Each row is a point. A path goes straight from each point to the next, and from the last back to the first. The post is the endless flat space through its rows: a point in 2 columns, a line in 3, a plane in 4, and so on, so that a path can go around it. How many times does the path go around the post? Going back the other way cancels.

Post, one row:
[[ 11 -11]]
Path:
[[ 59  -6]
 [ 38  44]
 [-28  35]
 [-21 -19]
 [ 14 -28]
 [ 67 -36]
 [ 24   0]
 [  9  45]
 [-47 -18]
 [-28 -47]
 [ 19 -44]
 [ 73  -6]
 [ 19  38]
 [ 50  27]
 [ 40 -17]
 [  7 -29]
 [-20 -18]
 [-18  38]
 [ 21  14]
 [ 72 -20]
 [ 46 -32]
 [ 30   9]
 [ 15  53]
 [-50  -8]
 [-20 -41]
 [ 30 -50]]
Times around: 2

Post (5 x 6):
[[ 47 -28   7  19  12 -11]
 [  3 -22   3  -8 -19   3]
 [ 20 -23 -44 -28   4  -4]
 [-10  57 -20  19  47   4]
 [ -4 -35   2  46 -42 -26]]
Path (21 x 6):
[[  97    8  -72  -33   69  -28]
 [  28  -30  -72  -16   29  -68]
 [ -10  -48  -18    3  -30  -19]
 [  -2  -27   25    3    9   29]
 [  23  -34  -51  -59  -20   31]
 [  47   25    6   38   15   15]
 [  21  -14   13   82    7   13]
 [ -17  -44  -50  -18  -36    3]
 [ -24  -24   -7   44  -65   -2]
 [  20    0  -21  -23  -11   10]
 [  39  -16  -17   59  -21  -83]
 [  28   -7  -46  -25   62  -43]
 [  -2  -10    5   39   30   -4]
 [  30 -106   31   83  -68  -18]
 [  39   11   26   70   13   12]
 [  16  -56  -90  -19   17   -3]
 [ -33  -49    4    5  -44   -8]
 [  -8   -8  -41   12   17  -45]
 [ -34   23   -3    2  -37   -9]
 [ -14    9  -30  -17  -29   11]
 [  39   14   35   18    2   12]]
Times around: 1

Post:
[[ 76   9  41 -10  65  -7 -16  40  40   9  31]
 [ -6 -16 -14   0  -8   2 -10 -15 -21  50  16]
 [ 17 -24  26 -75  48  18  17  33  39  -8  28]
 [-19  -5 -24  -7 -50 -15  -3  -7 -25  23 -50]
 [-23 -14 -12  10 -29 -19  54 -55 -42   4 -34]
 [-25 -14 -26  18 -32   8  34  15  20  39 -13]
 [ 66 -30   1 -35  21  31   7  37  34  -8  44]
 [ 26 -26 -30 -23  26 -66  26   2  32   0   4]
 [-46  14 -30  16 -26  18   7  -1 -33 -11  -7]
 [ -8 -21  44  22 -26 -34 -33 -25 -12   3   2]]
Path, 28 rows:
[[  9  44 -15 -33  56 -52 -18  23 -18  65  14]
 [-22  17  66  51 -29 -35  18  18  17  28 -76]
 [-32 -26  22  77  32 -40 -19 -41 -50  56  25]
 [ 17 -18  44 -14  20 -74  23 -20  43   2 -85]
 [ 61 -20  70 -36  33  37 -14 -11  27 -15  77]
 [  2  15  67  13 -18  12 -17  12  10 -22  51]
 [ 59 -18 -10  -1  27 -42  13  47  16  52   7]
 [  6 -58  18 -32  18  72  30  59  20  18  37]
 [-13 -58 -31 -53  40 -55  43  -8  32  18 -39]
 [-41  -3 -78   0 -47  15 -38   4   5  22  10]
 [ 53 -17  -8 -31  -2  -9  -4  16  42  82  41]
 [ 45 -21  -6 -52 -36  -1  31  98  79 -41 -10]
 [ 14  30  20  -1   9  -4   4  11 -18 -10  31]
 [ 62   4  14 -32  29  11  33  44  68  19  13]
 [-34 -38 -13 -35 -59  21  -7 -29  21  12   8]
 [-16 -28 -31 -22   5 -23  22  40  44  15 -28]
 [ -9 -34 -58  28  18 -52  14 -18 -42   2  12]
 [-18 -32 -18 -15 -47  64  72  14 -33  16   0]
 [ 40  52 -38 -45 -32 -19  22  25  -8 -57 -37]
 [ 44 -10  -1 -15 -29 -24 -38 -44 -13  29 -13]
 [ 61 -76 -35 -72  -5  31  85 -11  45 -11 -35]
 [ -1 -54 -30  12   5  21   4  18  -9  39  27]
 [-27  16 -21 -67  57  23  51  27  -9  14  -7]
 [ 62 -61 -57 -38 -41  42  40  48  36  35  26]
 [-27 -72  47 -56 -10  80  62 -31 -71  -1  -6]
 [-12  15  11  -2  11  33   4  29 -11 -23 -80]
 [ -3  46  41  46  51  13  28   3  28 -31  -1]
 [  6  25  -7 -39   6 -17  15  -2   7   8 -36]]
Times around: 1

Post, 13 rows:
[[-23 -29  -4 -13  17 -10   1  -6  -7  -5   6  13  16  21]
 [ -8  -6  -6  32   4 -19 -14 -30 -35  -1 -15  18  32 -25]
 [-40  17  33   9 -57  34 -28  41  40 -61  -5   0 -16   0]
 [  5 -18  36 -11 -64   0 -17  81  79 -19  31  13   0 -11]
 [ -5 -14  34  25 -66  30  37  -5  29   9  -8  24  16  32]
 [ 18 -25 -26  32  23 -30  38 -35 -84  17  -1 -23  18  -9]
 [ -7 -11  -3  44  55  35  37  -5 -60  49  -5   6   8  -3]
 [ 20  -9 -50 -11  50   9  14 -32  -5   6  12 -15  17 -16]
 [-16  49  24 -35 -49 -31  17  71  54 -58  20  40  -3 -15]
 [-25  -9 -13  52 -18  17  57  12  -8  38 -71  16  -8  62]
 [ 34  -7  18 -32   0  -6  -7  -9   1 -35 -10   4  11  -7]
 [  5  -8  -8 -19 -51  25 -29  43   4 -46  23  29  -5 -14]
 [ -5  22  -5  21   4 -12   2 -17 -50  68   5   0   9  27]]
Path, 29 rows:
[[ -14   11   22   24  -47   -5   19   44    2  -56   18   30   32  -39]
 [ -27   20   40  -20  -30  -38    0    7  -41   79  -15   49   26   54]
 [ -45   43    0  -21   69  -40   25  -20  -60   37   36   30    5  -35]
 [  20  -66   60   37  -23   12   -8  -37   17  -10   12   -7   26  -26]
 [  41  -13    3   45   -9  -41   35   47  -12  -13   27   18   21  -51]
 [   7  -44   31   26  -59   29  -46  -15  -28  -37   -3   60   14  -20]
 [ -63   28   15    2  -42    1  -87   -7   -4 -106   -2   37   14    2]
 [  34  -14    3   26  -12   14   51   57   -8   61   -3    0    0   47]
 [  22  -44   11   53  -13    4   27   31  -13   -2  -11  -22   31  -15]
 [ -65    4   30   -2  -21   -7   -2   15   22  -87  -54   38   28  -15]
 [  -9    7    9   -6    1   13   24  -48  -44    6    4   12    7  -40]
 [   4  -21   70  -68   50  -63   66  -25   37   22  -21   -4   -9   83]
 [ -12   -7  -13   26   18   -4   23    7   -8  -63  -26   57   10  -29]
 [  61  -61   34   49  -16   81   31   20  -33   29   -5   -1   15   36]
 [  10  -31   24    7  -89   48   28   13  -40  -47   29    0   15   12]
 [  23  -51   40   30   -8   69  -24   66  -12  -57  -11   -9    4   -2]
 [ -28   52   -3    6  -59   -4  -17   68   52  -12   42   33   -6    8]
 [  40  -74   -6   28    7   27   40   29  -30  -19   -9    4   18  -13]
 [  14  -41   19   34   -7   33  -45   38   -9  -28  -37  -13   32  -42]
 [ -34  -51   31   42  -63   74  -46  -40  -70  -67  -27    6   -1  -16]
 [ -44   24   -9   34  -17   43  -28   -1  -22   19  -45   23  -28   34]
 [ -12   28  -15   71   28   -6   41   17  -47   -8   17   24    2  -69]
 [  19  -24  -40  -27   19   -3  -13   20    4    8   15   34   23    6]
 [ -35   12    7   15  -89  -39  -14   79   -3  -10   43   74   30  -23]
 [ -36   -9   -5   30  -39   32  -20  -14  -21   18    5  -50  -13    3]
 [ -24  -23  -36  -55  -17  -36   22    4   17  -13    3    7  -27   29]
 [  12  -20  -11   10   -5   25  -16   17  -10   40   13    3  -21   21]
 [ -36  -20   15  121  -68   23  -24  -17  -76   34  -13   59   41  -10]
 [ -19   63   46   42  -12  -35  -19   45   -1    4  -31   13   11   11]]
Times around: 4
